Each row of a before or after table is a point. One or more steps were done to the points. Then noise was added and the rows were shuffled. The steps act on columns, c1 being the first. What was done? A step turns or swaps two columns, mirrors them in a line or flattens them onto one, adds a multiple of one to another, or multiplies or shifts one. Angles are multiples of 10 degrees, from the lower column toward the higher: turns from -170 to 170, lines from 10 to 170 but not 90. Use the fewest steps. Two steps may share a column if one is a turn and the other turns, adds or multiplies; they go together, in the order done. Otherwise the lowest column goes first.

Before:
[[ 0.27  0.32 -0.25]
 [-0.55 -0.27 -0.18]
 [-0.11 -0.26  0.06]
 [-0.26 -0.33  0.01]
 [ 0.36  0.34 -0.15]
 [ 0.04  0.13 -0.23]
 [-0.03  0.36 -0.33]
 [-0.26 -0.12 -0.15]
 [ 0.21 -0.48 -0.28]
 [ 0.45  0.16 -0.24]
 [-0.18  0.05  0.16]
 [-0.35 -0.20 -0.18]
 [ 0.20  0.25 -0.03]]
After (13 x 3):
[[-0.10 -0.30  0.07]
 [ 0.03  0.25 -0.23]
 [-0.22 -0.36  0.03]
 [ 0.46  0.26 -0.24]
 [ 0.28  0.42 -0.25]
 [-0.54 -0.14 -0.17]
 [-0.02  0.53 -0.34]
 [-0.17 -0.02  0.17]
 [-0.23 -0.03 -0.15]
 [ 0.21 -0.33 -0.30]
 [ 0.20  0.29 -0.05]
 [-0.37 -0.10 -0.19]
 [ 0.37  0.44 -0.14]]
Steps: add -0.5 times c3 to c2

Before (11 x 8):
[[ 0.15 -0.04 -0.62 -0.13 -0.19  0.23  0.04  0.13]
 [ 0.18  0.28  0.36 -0.05 -0.27 -0.32  0.01 -0.52]
 [-0.20 -0.20 -0.09 -0.04  0.08  0.13  0.16  0.13]
 [ 0.40  0.05 -0.25 -0.57 -0.28  0.15  0.01  0.07]
 [ 0.19 -0.27 -0.10  0.10  0.17  0.21  0.41 -0.11]
 [ 0.48  0.22 -0.23 -0.18 -0.39  0.00 -0.11  0.31]
 [-0.04 -0.22  0.22  0.19  0.06  0.54  0.25 -0.22]
 [-0.01 -0.01  0.21 -0.17  0.25  0.25  0.23  0.10]
 [ 0.38  0.60  0.14 -0.17 -0.17 -0.06  0.20 -0.49]
 [ 0.11  0.18 -0.36 -0.40 -0.41  0.07  0.03  0.42]
 [-0.03  0.02 -0.01 -0.19  0.24  0.16 -0.14  0.11]]
After (11 x 8):
[[ 0.48  0.22 -0.22 -0.18 -0.38 -0.01 -0.10 -0.42]
 [ 0.46  0.03  0.02 -0.58 -0.29  0.16  0.01 -0.33]
 [ 0.23 -0.22  0.11  0.19  0.06  0.55  0.25  0.37]
 [ 0.12 -0.01 -0.17 -0.16  0.24  0.26  0.22  0.21]
 [ 0.30 -0.26  0.14  0.09  0.18  0.20  0.41 -0.07]
 [ 0.04  0.01 -0.11 -0.20  0.24  0.16 -0.14 -0.07]
 [ 0.26 -0.04  0.10 -0.14 -0.19  0.24  0.03 -0.82]
 [ 0.14  0.18 -0.27 -0.39 -0.42  0.07  0.02 -0.63]
 [ 0.03  0.28  0.36 -0.05 -0.26 -0.31  0.00  0.67]
 [ 0.34  0.61  0.41 -0.18 -0.15 -0.06  0.20  0.38]
 [-0.13 -0.21 -0.08 -0.05  0.07  0.14  0.16 -0.17]]
Steps: add 0.5 times c6 to c1; turn c3 and c8 by 110 degrees; multiply c8 by 1.3

Before:
[[ 0.08  0.03 -0.27  0.23 -0.14 -0.11  0.26 -0.24 -0.56  0.46 -0.13]
 [-0.03  0.30  0.37  0.02  0.21  0.56 -0.20  0.08 -0.13  0.11  0.21]
 [-0.08 -0.60 -0.53  0.06 -0.29 -0.15  0.35  0.23 -0.68  0.65 -0.20]
 [ 0.17 -0.13 -0.43 -0.33  0.21 -0.33 -0.24  0.58  0.14  0.45 -0.09]
 [-0.01  0.00 -0.15 -0.05  0.13  0.10 -0.02  0.29  0.26 -0.14  0.04]
 [-0.20  0.39  0.04 -0.27  0.03  0.40 -0.12 -0.04 -0.29 -0.08 -0.13]
 [ 0.05 -0.10  0.27 -0.60  0.17 -0.19 -0.12  0.13  0.11 -0.15  0.19]
 [-0.17 -0.03 -0.25  0.05 -0.43  0.07 -0.09 -0.25 -0.57  0.24  0.27]
 [ 0.40 -0.11 -0.36 -0.30  0.31  0.11 -0.10  0.34 -0.11  0.02  0.08]
 [ 0.27  0.37  0.38 -0.31 -0.15  0.25 -0.17  0.34  0.07 -0.24  0.11]]
After, 10 rows:
[[ 0.00 -0.13 -0.47 -0.33  0.22 -0.30  0.09  0.59  0.10  0.48 -0.08]
 [ 0.02 -0.03 -0.27  0.06 -0.41  0.02  0.20 -0.23 -0.36  0.24  0.27]
 [-0.01  0.40  0.03 -0.28  0.04  0.36  0.17 -0.02 -0.18 -0.10 -0.11]
 [ 0.02  0.02 -0.12 -0.04  0.11  0.12  0.32  0.27  0.20 -0.12  0.07]
 [ 0.01  0.36  0.40 -0.28 -0.17  0.25  0.09  0.31  0.07 -0.29  0.13]
 [-0.02 -0.62 -0.52  0.02 -0.30 -0.18  0.66  0.24 -0.46  0.70 -0.21]
 [ 0.01  0.01 -0.32  0.25 -0.12 -0.08  0.59 -0.25 -0.37  0.48 -0.11]
 [-0.03 -0.11  0.28 -0.60  0.18 -0.19  0.16  0.14  0.04 -0.14  0.18]
 [ 0.00 -0.13 -0.37 -0.30  0.32  0.09  0.19  0.28 -0.11  0.01  0.07]
 [-0.01  0.29  0.37  0.02  0.23  0.56  0.11  0.06 -0.08  0.07  0.16]]
Steps: multiply c1 by 0; shift c7 by 0.30; multiply c9 by 0.7

Before (11 x 14):
[[-0.47  0.28 -0.28 -0.36  0.02  0.04 -0.12 -0.59 -0.23 -0.13 -0.34  0.18
  -0.18 -0.50]
 [-0.02  0.20  0.19 -0.53 -0.23 -0.19  0.21  0.13  0.23  0.15  0.03 -0.09
   0.18 -0.01]
 [ 0.17  0.14  0.03 -0.22 -0.04  0.31  0.04  0.16  0.29 -0.09  0.30 -0.19
  -0.05  0.19]
 [-0.31  0.42  0.08 -0.43 -0.12  0.17  0.24  0.00  0.10  0.20  0.43 -0.23
  -0.04  0.30]
 [-0.32  0.00 -0.07 -0.47 -0.40  0.17 -0.07  0.09  0.16  0.23  0.15 -0.01
  -0.05  0.09]
 [-0.45  0.34  0.11  0.06  0.29  0.39 -0.31 -0.49 -0.68  0.25 -0.49  0.36
  -0.41 -0.66]
 [-0.08  0.32 -0.27 -0.07  0.33  0.34 -0.24  0.10 -0.11  0.51  0.25 -0.30
   0.12  0.16]
 [-0.22 -0.30  0.03 -0.12 -0.01 -0.35  0.45  0.30 -0.06 -0.30 -0.08  0.15
  -0.25 -0.01]
 [ 0.18 -0.36 -0.09 -0.05 -0.16 -0.17  0.62 -0.03 -0.06  0.03  0.08  0.11
  -0.21  0.01]
 [-0.08 -0.36  0.14  0.11  0.10 -0.40  0.14 -0.19 -0.11  0.01 -0.10 -0.05
  -0.57 -0.19]
 [-0.26  0.37 -0.12 -0.06  0.19  0.42  0.03  0.15  0.35  0.50  0.37 -0.20
   0.00 -0.16]]
After (11 x 14):
[[-0.26 -0.25 -0.10 -0.44 -0.34  0.69  0.21  0.17  0.10  0.19  0.44 -0.22
  -0.07  0.29]
 [-0.17  0.21  0.12  0.09  0.30  0.07  0.15 -0.10  0.13  0.00 -0.12 -0.06
  -0.53 -0.19]
 [ 0.15  0.39  0.01 -0.05  0.11  0.33  0.62 -0.11 -0.08  0.05  0.08  0.11
  -0.18  0.01]
 [-0.14 -0.41 -0.35 -0.07 -0.09  0.92  0.02  0.27 -0.06  0.51  0.37 -0.21
  -0.06 -0.15]
 [ 0.01 -0.03 -0.19 -0.52 -0.29  0.33  0.20  0.10  0.23  0.16  0.05 -0.08
   0.13 -0.01]
 [-0.03  0.22  0.08 -0.13  0.18  0.13  0.45  0.37  0.02 -0.32 -0.07  0.16
  -0.37 -0.02]
 [-0.26  0.26 -0.16 -0.47 -0.29  0.68 -0.07  0.27 -0.04  0.22  0.14  0.00
  -0.14  0.07]
 [-0.70 -0.24  0.17 -0.37 -0.16  0.55 -0.13 -0.26 -0.32 -0.12 -0.34  0.20
  -0.10 -0.50]
 [ 0.21 -0.07 -0.27 -0.21 -0.13  0.80  0.01  0.07  0.08 -0.09  0.30 -0.19
  -0.06  0.19]
 [-0.04 -0.49  0.06 -0.07  0.05  0.84 -0.23  0.13 -0.28  0.50  0.26 -0.27
   0.09  0.12]
 [-0.64 -0.43  0.70  0.03  0.01  0.90 -0.30 -0.19 -0.02  0.24 -0.50  0.36
  -0.33 -0.66]]
Steps: turn c1 and c8 by -30 degrees; add -0.3 times c8 to c13; mirror c2 and c5 in the line at 110 degrees; turn c3 and c9 by 80 degrees; shift c6 by 0.50

Before:
[[ 0.22  0.27 -0.06  0.28 -0.34 -0.24  0.09  0.25 -0.21  0.11  0.18 -0.37
  -0.31  0.00  0.36 -0.20  0.23 -0.22 -0.49  0.23 -0.29  0.01  0.20  0.31]
 [-0.36  0.35  0.17  0.15  0.27 -0.26 -0.02 -0.17  0.25  0.24 -0.25 -0.09
   0.28 -0.31  0.07 -0.10  0.06 -0.18  0.09  0.27  0.61  0.19 -0.32  0.09]
 [ 0.33  0.09  0.29  0.07 -0.45 -0.22 -0.08 -0.04 -0.35  0.40  0.15 -0.19
  -0.54  0.15  0.31 -0.20  0.32 -0.34 -0.04  0.29  0.03  0.08  0.33  0.20]
 [-0.28 -0.03  0.00 -0.18  0.36 -0.14 -0.07  0.23  0.24  0.24 -0.16 -0.05
   0.14 -0.40  0.06  0.03  0.01 -0.07  0.29  0.27  0.16  0.08 -0.11 -0.19]
 [ 0.09  0.25 -0.03  0.14 -0.11  0.01  0.25 -0.59 -0.34 -0.34 -0.52 -0.04
  -0.04 -0.41  0.25  0.04  0.12  0.34  0.26  0.07  0.07 -0.34 -0.04 -0.24]
 [ 0.02 -0.33  0.23  0.75 -0.24  0.04  0.16 -0.44 -0.64 -0.15 -0.04  0.00
  -0.32 -0.11  0.69 -0.24  0.14  0.11 -0.03 -0.12 -0.14 -0.09 -0.12 -0.06]
 [ 0.05 -0.42 -0.27  0.22  0.09 -0.33 -0.52 -0.22  0.23  0.17 -0.13 -0.07
   0.07  0.05 -0.02 -0.32  0.19 -0.20 -0.31  0.25  0.31  0.40 -0.18  0.22]
 [-0.36  0.46 -0.11 -0.02  0.07 -0.30 -0.12  0.01 -0.24 -0.05 -0.33  0.12
  -0.23 -0.65 -0.04  0.15 -0.23  0.33  0.28  0.02  0.53 -0.07 -0.10 -0.04]
 [ 0.03  0.46  0.34  0.17  0.07  0.06 -0.04 -0.43 -0.16 -0.35 -0.26 -0.01
  -0.08 -0.45  0.42  0.30 -0.29  0.29  0.24 -0.26  0.19  0.09 -0.01 -0.48]
 [ 0.39 -0.04 -0.04  0.11 -0.39  0.31  0.24 -0.02 -0.17  0.38  0.30 -0.17
  -0.56  0.06  0.61 -0.17  0.34 -0.15 -0.38  0.00  0.00 -0.01  0.21  0.52]
 [-0.33  0.50  0.19 -0.16  0.06 -0.12 -0.08 -0.20  0.03 -0.46 -0.14  0.17
  -0.09 -0.82  0.04  0.26 -0.13  0.29  0.42  0.52  0.30  0.14 -0.20  0.01]
 [-0.36  0.35 -0.16 -0.03 -0.15 -0.10 -0.28  0.26  0.40  0.04 -0.12  0.06
   0.10  0.02  0.14  0.04  0.01 -0.11  0.31  0.35  0.45  0.04 -0.28 -0.06]]
After (12 x 24):
[[ 0.34 -0.06  0.30  0.09 -0.54 -0.20 -0.09 -0.12 -0.16  0.40  0.10 -0.16
  -0.57  0.16  0.30  0.22  0.05  0.37 -0.07  0.45  0.32  0.09  0.33  0.14]
 [-0.36 -0.35  0.18  0.16  0.36 -0.27 -0.04 -0.15  0.33  0.24  0.31 -0.10
   0.28 -0.33  0.06  0.11  0.64 -0.03 -0.03  0.11  0.08  0.19 -0.32  0.08]
 [-0.30 -0.09 -0.01 -0.20  0.41 -0.17 -0.07  0.27  0.34  0.21  0.15 -0.03
   0.12 -0.41  0.04 -0.19  0.15 -0.05  0.28  0.14  0.00  0.10 -0.12  0.00]
 [ 0.21 -0.09 -0.04  0.28 -0.41 -0.23  0.10  0.16 -0.04  0.08 -0.01 -0.38
  -0.28  0.00  0.32  0.34 -0.31  0.29 -0.57  0.30  0.23  0.01  0.20  0.13]
 [-0.35 -0.62  0.20 -0.16  0.11 -0.12 -0.08 -0.12  0.28 -0.47 -0.07  0.19
  -0.10 -0.79  0.04 -0.04  0.31 -0.32  0.21  0.46 -0.11  0.17 -0.20 -0.26]
 [-0.37 -0.42 -0.17 -0.01 -0.05 -0.09 -0.28  0.28  0.52  0.05  0.16  0.07
   0.08  0.01  0.14 -0.05  0.46  0.00  0.20  0.12 -0.02  0.04 -0.27 -0.05]
 [-0.39 -0.52 -0.10 -0.02  0.12 -0.29 -0.11  0.14 -0.17 -0.04  0.02  0.10
  -0.24 -0.64 -0.02 -0.08  0.54 -0.46  0.10  0.14 -0.23 -0.08 -0.10 -0.15]
 [ 0.40  0.18 -0.05  0.12 -0.45  0.33  0.26 -0.11 -0.17  0.38 -0.14 -0.14
  -0.57  0.05  0.62  0.54 -0.02  0.32 -0.36  0.06  0.34  0.00  0.21  0.07]
 [ 0.04 -0.53  0.35  0.18  0.09  0.05 -0.05 -0.31 -0.30 -0.35  0.01 -0.04
  -0.07 -0.46  0.41 -0.52  0.17 -0.40  0.07 -0.15 -0.29  0.09 -0.02 -0.18]
 [ 0.11 -0.32 -0.02  0.16 -0.11  0.03  0.25 -0.38 -0.28 -0.33  0.20 -0.04
  -0.05 -0.40  0.24 -0.22  0.07 -0.60  0.13  0.23  0.10 -0.35 -0.04  0.02]
 [ 0.02  0.32  0.24  0.75 -0.22  0.05  0.12 -0.42 -0.61 -0.17 -0.03  0.00
  -0.33 -0.10  0.69 -0.01 -0.14 -0.10  0.11  0.24  0.16 -0.08 -0.13  0.23]
 [ 0.04  0.48 -0.29  0.22  0.11 -0.32 -0.50 -0.27  0.35  0.16  0.24 -0.09
   0.06  0.05 -0.01  0.28  0.32  0.07 -0.13  0.10  0.19  0.40 -0.19  0.27]]
Steps: mirror c2 and c19 in the line at 100 degrees; add -0.3 times c23 to c5; turn c11 and c18 by 140 degrees; add -0.3 times c18 to c8; turn c9 and c20 by -30 degrees; turn c16 and c24 by -100 degrees; swap c17 and c21
